Each row is a point. The last column is the point's height on a tilted bowl or saddle (a function of degree 2), plus a little noise. Count its main directions that bend up, bend down and stay straight.

Points (16 x 4)
[[-53 -24  37  10]
 [-43 -33  23  11]
 [  7  -9  41   5]
 [-13  -5  18 -24]
 [-12  41   3 -19]
 [-15   1 -23 -15]
 [ 29 -50  44  55]
 [ 24  42   3  -9]
 [ 20 -26  11 -13]
 [-17 -24 -69  95]
 [-18 -36  -8   8]
 [-95 -16  -5   7]
 [ 21 -25 -29  -2]
 [ -4  90 -23  74]
 [-43  15  47  -6]
 [-34  54  21 -11]]
Directions: 2 up, 0 down, 1 straight

Points (26 x 5)
[[ -3  32  -6  -7  16]
 [ -7  67 -78 -56  41]
 [ 17   5 -17  -3   8]
 [-32  24  -8  17   4]
 [  7 -67  27  -9  45]
 [ 15  -6  -9  15  11]
 [-28 -15   9  47  21]
 [  1   3 -20 -33  17]
 [-32  62   7   1  20]
 [-19   4  60  55  10]
 [-10   7 -30 -42  20]
 [-13 -52  -9  39  56]
 [ 46 -45 -16  95  95]
 [ 51  40  28  -2  18]
 [ 60  -1 -27 -71   4]
 [-45  -9 -57  18  21]
 [ 37 -10 -28  26  11]
 [  2  14 -16 -61  37]
 [ 22  60 -33  59  87]
 [-27   0   2  41  16]
 [-21  -8  28  65  30]
 [-20  42   3 -62  49]
 [ 33 -19   8  -6   0]
 [  9 -37   2  11  21]
 [-10 -35  13  29  25]
 [ 34   4  12 -21   4]]
Directions: 2 up, 1 down, 1 straight

Points (49 x 7)
[[ 39  39  29  -2 -16  51  -2]
 [ 59  19  20  12  26 -43   3]
 [ 14   8  25  30   9  22 -21]
 [-19   5  44   8  38  -6   0]
 [-47   5 -14  12  -3  38 -11]
 [ 55  13 -54  56 -21  50 -34]
 [-27  12  82   6  58 -10  23]
 [ -7  57  47  -7  27 -59 -15]
 [ -8  -1   3  14  23 -47 -16]
 [ 33 -63  45  -4  23 -27  17]
 [-17 -38 -39  -7  54 -18  11]
 [  5 -33 -49  -1  49  41 -19]
 [ 25 -31  14  -5  -3  -9  -3]
 [ -9  21   4 -18  22  32 -21]
 [ -4 -37  43   5 -50 -48  -2]
 [ 18 -23 -12 -10  -8   0  -6]
 [ -1  33   3 -20   9  27 -18]
 [ 22 -22  16  20 -31 -33  -5]
 [-26 -26  46  27  55 -10  15]
 [ 13   1  50  -2 -61  32  17]
 [  6  95 -35  -3 -13  34  26]
 [ -9  17   8   0 -17  14  -8]
 [ -9 -67   3 -11 -33 -19  15]
 [-25  -4  40  41  27   6 -16]
 [-32 -39 -29 -24 -35  40  -1]
 [ 20  53 -80 -33  12  25 -17]
 [-18  -4  -9   1 -47 -20   5]
 [-20   2  14  18  -2  25 -17]
 [-65  12   7   1  16  17   0]
 [ 24  41 -12 -35  46  12 -13]
 [ 24   5  10 -64  10 -16 -43]
 [ -9 -57 -74  25 -27 -27  10]
 [ 48  14 -30  37 -25 -28  -6]
 [ -3 -24  37  -3   4 -36 -12]
 [  1  28 -57  -9 -15   7  -4]
 [ 19  71 -43 -94  18 -42 -95]
 [ 52   3  -2 -38  33  23 -14]
 [ 30 -12  55  27  44   5   0]
 [ 18  37  42  17  -3   5  -4]
 [-27   8 -11  17  16  20 -14]
 [ 19 -43  -9  49 -27  12 -22]
 [-20   3  31   2  12  21 -15]
 [ 16 -12 -49 -66  -7  42 -49]
 [ -8 -48 -15 -20  -8 -44  -7]
 [ 16 -31   6 -26 -12  15 -10]
 [ 10  57  10   0  22 -36  -6]
 [-80 -51 -54  10  -6  35  19]
 [ -2 -10 -13  37 -27  20 -16]
 [-36  -1   1   8  19  17 -10]]
Directions: 3 up, 2 down, 1 straight

Points (75 x 9)
[[  6  60  14 -47   2 -17  45  10   3]
 [ 40 -51  -3  23   6  25  93  -4 -28]
 [ 41  26  22  57  28 -56  -1 -10 -59]
 [-56 -74 -16  -8 -11   0   2  34 -33]
 [-30  -8  -9 -41 -58   5  16 -26 -28]
 [-46 -20  -8  82 -77 -33   0   1 -87]
 [-58  58 -25  -4  24 -32  12  -8 -40]
 [-18 -11  36  11 -19  20  -8 -56 -28]
 [ 35   7 -29 -16  21 -19 -19  19 -17]
 [ 17  19 -30 -22  -8  12 -50  47 -23]
 [ 71 -23  33  -3 -36  -5   9   5 -42]
 [-21 -43  -5 -10   1 -41   6   7  -7]
 [ 23 -19  -2 -20 -11   2 -17  76 -30]
 [-29 -18 -20 -29  -9  17 -24  -9 -11]
 [  9 -48  56  -4 -53 -20 -29   2 -45]
 [ -1 -34  16  -8 -12  40 -15  30 -22]
 [ 38 -10  84  14  29   8  16  27 -80]
 [  3  57 -22  43   5  35   7  45 -21]
 [ -6  40  10   8  14  47   1 -52 -20]
 [-42  -3  17   8  -2   2   4  -2 -11]
 [  5  -8  10 -19 -11  -9 -47  25 -14]
 [-60  16 -27  52  48 -17 -29 -54 -30]
 [  2 -37  10  32  47   6   1  37 -35]
 [ -5  23   0 -13  -3 -30 -27 -39 -16]
 [ 27 -15  23  51  50 -11  53 -25 -66]
 [  1 -40 -11 -13 -22  17  52 -20 -14]
 [  4   2  -9  18 -30 -20  63   5  -2]
 [-59 -13 -29  19 -34 -63 -19  -5 -37]
 [  1  25   9 -12 -20 -14  -5   3  -5]
 [-28 -17 -24  34 -38 -37   7  20 -30]
 [ 24 -26  13  15  42 -51  20  38 -33]
 [-17  23 -12 -85 -22  -1 -23  45 -24]
 [-52 -41  51 -85 -11  -7  37 -64 -94]
 [-14  19  22 -12  -4 -26  11  23 -13]
 [-45  13  -6  25  22  63  18   2 -35]
 [-40   7 -27  44   6 -45  18  33 -37]
 [ -9  25  13   1  10  16  30 -31 -16]
 [ 33  -1   2  -8 -26 -31 -25 -23 -25]
 [-48  51   5   1 -28  -5 -24 -60 -30]
 [ 38 -18  -5 -44 -19 -17  29 -19  -3]
 [ -8 -79 -38 -58 -24 -39 -64   2 -57]
 [ 36 -48  13  58   7  11  -5   8 -42]
 [ -4 -15 -15 -46 -52  44  21  44  -8]
 [ 41   3  71  53  32  43  33  -6 -93]
 [ 18  13 -13  27  46  -8  -9   9 -27]
 [-10  16 -34 -17  43 -52  23 -38 -45]
 [-23 -59 -40  -9  28 -39  32  56 -32]
 [ 40  34  -3 -18 -18   3 -54  33 -26]
 [-38  32  55 -25 -43 -49  -6 -29 -58]
 [ -6 -52   4  11 -33 -47  -2  24 -17]
 [ -6  95 -26  38  46   5 -77  -3 -31]
 [ -7  15 -63 -74  22 -21  65  39  14]
 [-34  -6  20  11 -29  35 -24 -19 -13]
 [-58 -18 -48 -46  39  16 -61   4 -45]
 [-40 -25 -36 -54  56  35 -32  -2 -55]
 [-40 -19 -90  13 -41  13 -42  11 -82]
 [ -3  34   2  13  25 -41  -2  -8 -21]
 [ 40 -23   9   5  10  29  24  -4 -21]
 [ -4   3 -86 -27  27 -13   8 -38 -54]
 [-29  79 -33   0  38 -18  41  30 -33]
 [-70  69   1  -9  29  17  -9  42 -44]
 [ 49 -13 -50   9  22 -74 -25  34 -58]
 [-13  23 -25  -3   4   0 -13  -5  -4]
 [ 35  34  -2  52  -5 -23  11  11 -30]
 [  5  19 -11 -45  10 -25 -11  45 -14]
 [  5 -27  72  -1 -17  25 -12  16 -44]
 [  8  44  57 -16 -13  -4  19  -7 -34]
 [ 11   7 -41 -32  40 -38   2   6 -26]
 [-12  -1  41 -53  35 -12  31 -22 -45]
 [-25  52  -1  30  17 -50 -34  40 -40]
 [  4 -20 -32   9 -50  -8  56  25  -1]
 [ 55  19 -45 -22 -17  10 -88 -35 -60]
 [ 42  11  23   2  39 -36   9 -29 -47]
 [-12  16 -13 -41  21   3 -23 -14 -10]
 [ 63   1   5   3 -36  -8  14 -10 -20]]
Directions: 1 up, 6 down, 1 straight

Points (64 x 9)
[[ -6 -24  56  -7 -41  -2 -26  49  30]
 [  5  -4  -3   4   9  -3 -27   6  14]
 [ 13 -46  22  -9 -32 -13  46 -41  41]
 [ 41 -15  -6 -31  -7  28   2 -38  39]
 [  0  12   8 -15 -14 -22   1  25  16]
 [ -3  36 -11   5   5 -49  29  61  47]
 [ 18 -45  19  -4 -31  24   9 -15  35]
 [-31 -67   8   7  23 -15   1 -34  40]
 [  8 -14  -1 -31 -48  -9  17   5  15]
 [-13   9  24 -36  55  44  33 -15  95]
 [ 26 -49 -47 -49  41 -52   5 -14  17]
 [ 12   1 -18  16 -19  40  -6 -43  29]
 [-12   3 -45  38   7  43  21  25   1]
 [-16 -19  19   3  60 -32  38 -14  35]
 [  2  -4  17  54 -95  14   3  22  68]
 [-23 -42  16  18 -35   6 -12  15  34]
 [-11  39  26  34 -80  -9  31  -9  58]
 [  8  27  42  38 -30 -56 -43 -39  21]
 [-57 -22  46  18  35  -3  35   6  66]
 [  8 -23 -11 -12  22  15 -67  -8  39]
 [ 24  -8  -8 -11 -19 -36   7  12   9]
 [-32   2 -20  14  57  15   2 -26  45]
 [-36   3 -36  51 -23  28  -1  13  24]
 [-33  10   5  50   1   1  -8  16  29]
 [ 20  22   0 -15 -45 -23  -3 -13   5]
 [-32   3  67   8  12 -15 -11 -35  38]
 [-41 -18 -32 -38  46   4  19 -26  76]
 [ 17   2 -23  21 -36  17  -6  -3  13]
 [ 63 -25 -16  -9  48   2   9 -30   7]
 [  6  34   0   8  56  16 -10  13  28]
 [ 37 -15  41   4   4 -27 -48  28  22]
 [ 34 -19 -18   9 -36 -24 -45 -10  30]
 [ -1   0  -1 -89 -12  27  -2 -13  77]
 [-32   1  -4  33 -26 -34   6 -14  48]
 [-23 -60  41  20  21 -26 -33   0  42]
 [  0  -4  35  24   0  33  -5  12  26]
 [-17 -56   8  -4  12 -18 -35  -5  29]
 [-17  42  38   5  -8  28 -30 -22 -13]
 [ -4  48  24 -24  47  -6   4   8  46]
 [  0  19 -43  19 -20   7  22   2   6]
 [-11   6 -33  18  19 -29 -17  50  37]
 [-72 -50   5 -44   5  44 -25  18  52]
 [-56 -20   0  23 -17  10 -13  -7  35]
 [ 71  48 -23   6  34  25  77  15  -3]
 [-55 -15 -16  38  15 -25  16 -10  52]
 [  7  -8  43  -3 -48  24  -5  39  35]
 [ -1  32  -5  14 -53 -13  -9  11   8]
 [ -2 -23 -13 -42   4   1  28 -15  31]
 [  7  17  -9  19 -30 -45  28 -55  40]
 [ 14   6 -14 -36  12  73  -7  16  70]
 [-75 -24 -52  16 -34 -14  34  -6  51]
 [-42 -33 -12 -59 -18  29  16  41  40]
 [ 26   0  45  32  46   5  30  15  26]
 [ 20  24   9  26 -15  12 -42 -27   1]
 [ 43  23  14 -28   5 -12 -18  36  18]
 [-23  19  17 -25   6   6 -16 -35  24]
 [ 40 -27  -2 -11   7 -15  41  -3 -11]
 [  0  31   4  26   4  14 -35  51  12]
 [ 46  10 -11 -27  23 -17   7 -29  19]
 [ 23   6  -1  71 -40 -31 -16  27  72]
 [ 23  17 -16  -2  36 -24  -3  13  20]
 [ 10  26  21   2  -2  18  20 -13  27]
 [  3 -16 -18   0  11  31 -48 -19  38]
 [ 14  -8 -49  -6 -21  -8  31 -31   5]]
Directions: 4 up, 1 down, 3 straight

Points (66 x 9)
[[ 22  38  12 -11 -19  -9  -5  -2 -15]
 [-36 -19  48  21  40  31  -2  44 -52]
 [ 27   2   0  45  44 -30  37 -10 -46]
 [-24 -27  30  30  67 -28  12  18 -42]
 [ 58  -8 -13  20 -12   5  29  13 -30]
 [-19  -7  16  36 -38 -44  40  24 -40]
 [-15 -37 -25   9  32 -33 -29  15 -12]
 [-19  -4  40  -7  31   8  -3  39 -30]
 [-30   8 -34  -9 -42  15  -5  17 -33]
 [ 30  11  63 -40  41  17  37 -45 -34]
 [-15  12 -25  37  -5  42 -17  33 -46]
 [ 47  -2   5   3  30  34  11  13 -26]
 [ 17 -42  32 -19  20 -13 -63 -15 -39]
 [  3  37  -8   5  11  80 -56 -31 -26]
 [ 19 -16 -45  44 -17  15 -11  -1 -26]
 [-47   3 -24   7  37 -29  -5 -41 -34]
 [-10  -3 -26   2 -14   0  10  24 -19]
 [-26  44  38  15 -44  -3  43  -1 -54]
 [ 15  35   9   5 -56  19  13  -1 -35]
 [ -4  50 -17  20   8   4  -4  66 -50]
 [  3 -30 -41  86  31 -26  -3  24 -26]
 [-14  -4  10  13 -38   5  36 -63 -45]
 [-30  23   0  20 -30 -40  34 -23 -45]
 [-33 -57   9 -66   3  65 -18 -20 -41]
 [-12  31  15  23  20  13  -9 -69 -33]
 [-27  18  42  19  37  60   4  30 -41]
 [-17  24  27  -6 -15  26 -18   2 -16]
 [ 26 -35 -35   3 -18  -1  45  15 -12]
 [-40 -52 -38 -38  31  32  -5  14 -27]
 [ 18  28  -1   1  30 -25  10 -18 -22]
 [  4   9 -25 -60  17  -9   5 -27 -11]
 [-26  -3  50  18 -35 -12   4 -17 -43]
 [ -8  -9  19 -10  21  12  15 -17 -13]
 [ 11   3   8  12  22  41 -10  25 -24]
 [  1  24  55   4 -11  50 -39   1 -33]
 [ 28  42  15 -27  19 -17  34   3 -13]
 [-38 -22 -42  47  -6  33  53  14 -60]
 [-16   8  12  14  12  12  12   0 -19]
 [ 10 -10  -8  71 -61  -6   9 -20 -45]
 [ -5   0  25  63  -8  22 -40  62 -69]
 [  3  10  27  38 -38  11 -30 -14 -42]
 [ 74  27  15  39  52  40 -14   5 -64]
 [  1 -10 -30  16  32  31 -27  39 -38]
 [-33 -49  -8  11   0 -37 -14   2   7]
 [ 22  20 -21 -31  33  40  30 -17 -10]
 [-12   7   6   2  -7  24 -49  47 -41]
 [ 33 -47  18 -19 -44   0 -21  -6 -11]
 [-14  26  46 -12 -21  36  13  -5 -19]
 [-19  36   2  21 -18  -4  20  42 -42]
 [  0  13 -18 -34 -28  14   0  15 -15]
 [-22 -21  32  23 -22  -7  19   7 -25]
 [  3  14   9  44  42 -58   5 -25 -51]
 [ 41 -12  -2  27 -61  27  20   3 -44]
 [-14  24   8  33  31  11 -33  28 -42]
 [ 34  64 -19   3 -22 -18 -17  13 -34]
 [ 12 -26 -49  45 -53 -18 -62  -4 -32]
 [ 13   3 -30 -25   3 -13 -26  38 -29]
 [ 15 -10  -4 -16 -41   4 -20  32 -23]
 [-30 -11 -27 -29   7 -36 -12  -7 -20]
 [-41  13   5  16  32  21  25  24 -35]
 [ 12 -23 -17 -33  -5   2 -11  18  -9]
 [-10  36   4   6  23  17  36  -4 -18]
 [ 34  38 -28 -44  44  28  41 -48 -12]
 [ 23  -8  66   1  25  15  95 -43 -95]
 [  7   4  21  -3  41  -8  46 -42 -34]
 [ 37  10  24  -7   0  18 -29  32 -27]]
Directions: 1 up, 7 down, 0 straight
